Every row gives one point. Examples show where two turns around zero, p and q, send a point. Write where each new point lands after one turn and then the other. Backwards means that the second turn is done in reverse. Each puzzle has new turns, and all numbers are rounded.

Turn p:
[ 0.23  0.23 -0.07] => [0.08 0.17 0.27]
[-0.18 -0.65  0.54] => [-0.03 -0.80 -0.33]
[ 0.05  0.08 -0.33] => [ 0.14  0.31 -0.04]
[-0.10  0.34 -0.14] => [-0.19  0.32  0.10]
Turn q:
[-0.07  0.01  0.33] => [-0.13 -0.02  0.31]
[ 0.64  0.43 -0.49] => [ 0.77  0.39 -0.31]
[-0.08 -0.30 -0.24] => [-0.07 -0.25 -0.29]
[-0.16 -0.27  0.22] => [-0.23 -0.27  0.15]
[-0.33  0.12  0.18] => [-0.34  0.14  0.14]
Where do these land?
q, then p: [-0.12 -0.21  0.44] => [-0.21 -0.43 -0.16]
p, then q: [-0.11  0.40  0.37] => [-0.50 -0.04  0.24]
q, then p: [ 0.14 -0.06 -0.72] => [ 0.49  0.55 -0.09]
q, then p: [-0.33  0.28 -0.38] => [-0.19  0.54 -0.05]
p, then q: [ 0.29 -0.21  0.24] => [ 0.15 -0.38  0.13]
p, then q: [ 0.14 -0.21  0.06] => [ 0.16 -0.20 -0.01]

Turn p:
[ 0.03 -0.07 -0.75 -0.06] => [ 0.34 -0.12 -0.62  0.24]
[0.01 0.23 0.00 0.18] => [0.16 0.15 0.15 0.12]
[ 0.20  0.26  0.41 -0.21] => [-0.17  0.39  0.20 -0.30]
[-0.24  0.19  0.32 -0.36] => [-0.49  0.29  0.07  0.01]
[ 0.00 -0.61  0.02  0.45] => [ 0.17 -0.71  0.20 -0.08]
Turn q:
[-0.17 -0.08 -0.45 -0.51] => [ 0.08 -0.22 -0.28 -0.60]
[ 0.15 -0.34  0.55 -0.11] => [-0.26  0.44  0.43 -0.08]
[ 0.29  0.28 -0.45  0.16] => [ 0.50 -0.35 -0.05  0.14]
[ 0.12 -0.40 -0.11  0.14] => [-0.14 -0.26  0.34 -0.06]
[-0.32  0.63  0.49  0.36] => [-0.09  0.43 -0.44  0.69]
[ 0.18 -0.14 -0.25 -0.04] => [ 0.14 -0.23  0.15 -0.15]
[-0.25  0.05  0.22  0.01] => [-0.23  0.18 -0.15  0.08]
Where do these land?
p, then q: [0.20 0.09 0.22 0.05] => [ 0.08  0.29 -0.04 -0.07]
p, then q: [ 0.00 -0.41  0.32 -0.16] => [-0.37  0.09 -0.09 -0.38]
p, then q: [ 0.31 -0.45 -0.05 -0.31] => [ 0.00 -0.18 -0.06 -0.60]
p, then q: [ 0.23 -0.14  0.11 -0.31] => [ 0.04  0.01 -0.23 -0.35]
p, then q: [-0.54  0.66 -0.32  0.27] => [ 0.13 -0.16  0.05  0.93]
q, then p: [-0.20  0.25 -0.29  0.46] => [ 0.34 -0.52 -0.01  0.10]

Turn p:
[-0.36  0.08  0.42 -0.10  0.11  0.13] => [ 0.39 -0.06 -0.13  0.12  0.41 -0.06]
[-0.14  0.42  0.05 -0.25 -0.26  0.42] => [-0.19  0.10  0.18  0.05  0.64  0.14]
[-0.23  0.51  0.19 -0.01 -0.10  0.37] => [-0.05  0.24 -0.01  0.24  0.61  0.08]
[ 0.04  0.47  0.17 -0.44  0.17  0.19] => [ 0.22  0.37  0.29 -0.14  0.45  0.15]
[ 0.20 -0.33 -0.39  0.52  0.37 -0.25] => [-0.08  0.08 -0.37  0.04 -0.77  0.15]
[-0.09  0.03  0.14 -0.25 -0.26  0.53] => [-0.07 -0.25  0.23  0.11  0.50  0.25]
[ 0.42 -0.32 -0.02  0.31 -0.21 -0.64] => [-0.14 -0.10  0.14  0.07 -0.73 -0.50]
[ 0.32 -0.59 -0.02  0.11  0.13 -0.31] => [ 0.16 -0.30  0.07 -0.06 -0.67 -0.06]
[-0.15 -0.27 -0.54  0.10  0.05 -0.45] => [-0.24 -0.08 -0.39 -0.43 -0.43 -0.15]
Turn q:
[ 0.27 -0.22  0.05 -0.47  0.22  0.00] => [-0.23 -0.06 -0.24 -0.43  0.25  0.16]
[-0.08 -0.16 -0.31 -0.36  0.41 -0.19] => [-0.27 -0.11 -0.13 -0.27  0.38 -0.37]
[ 0.35  0.02  0.09  0.19 -0.31 -0.33] => [ 0.41 -0.34 -0.15  0.09 -0.08  0.23]
[-0.30 -0.49 -0.19 -0.30  0.10  0.21] => [-0.67 -0.10  0.02 -0.14 -0.05 -0.16]
[-0.36  0.52 -0.18  0.11 -0.21  0.32] => [ 0.20  0.41  0.37  0.03 -0.39 -0.32]
[ 0.29  0.26  0.68  0.41 -0.24 -0.53] => [ 0.70 -0.24  0.17  0.36  0.23  0.61]
[-0.17  0.07 -0.15  0.43  0.03  0.52] => [-0.13  0.45 -0.04  0.38 -0.35 -0.15]
Where do these land?
p, then q: [ 0.10  0.03 -0.19 -0.04 -0.04 -0.42] => [ 0.17 -0.25  0.28 -0.24 -0.01 -0.04]
p, then q backwards: [ 0.00 -0.66  0.43  0.38 -0.01 -0.12] => [ 0.07 -0.12 -0.34  0.50 -0.51 -0.37]
q, then p: [ 0.51 -0.24 -0.33 -0.41 -0.29  0.28] => [-0.45 -0.33  0.15 -0.59  0.25  0.08]
p, then q backwards: [-0.37  0.37  0.42  0.13  0.05  0.31] => [ 0.14  0.12  0.16  0.38  0.54 -0.26]
p, then q backwards: [ 0.03 -0.39 -0.01 -0.43 -0.14  0.02] => [-0.07 -0.04  0.05 -0.36 -0.30 -0.35]
p, then q: [-0.08  0.05 -0.50 -0.15  0.49  0.15] => [-0.11  0.39  0.00 -0.49 -0.33 -0.17]
q, then p backwards: [ 0.06 -0.36  0.03  0.05 -0.46 -0.01] => [ 0.16 -0.50 -0.18  0.16 -0.04  0.13]
q, then p: [-0.23  0.72 -0.41  0.28  0.29 -0.16] => [ 0.11  0.62  0.25  0.04 -0.49 -0.48]
p, then q: [-0.02  0.48  0.55  0.18  0.11 -0.04] => [ 0.57  0.18 -0.23  0.30  0.29 -0.03]
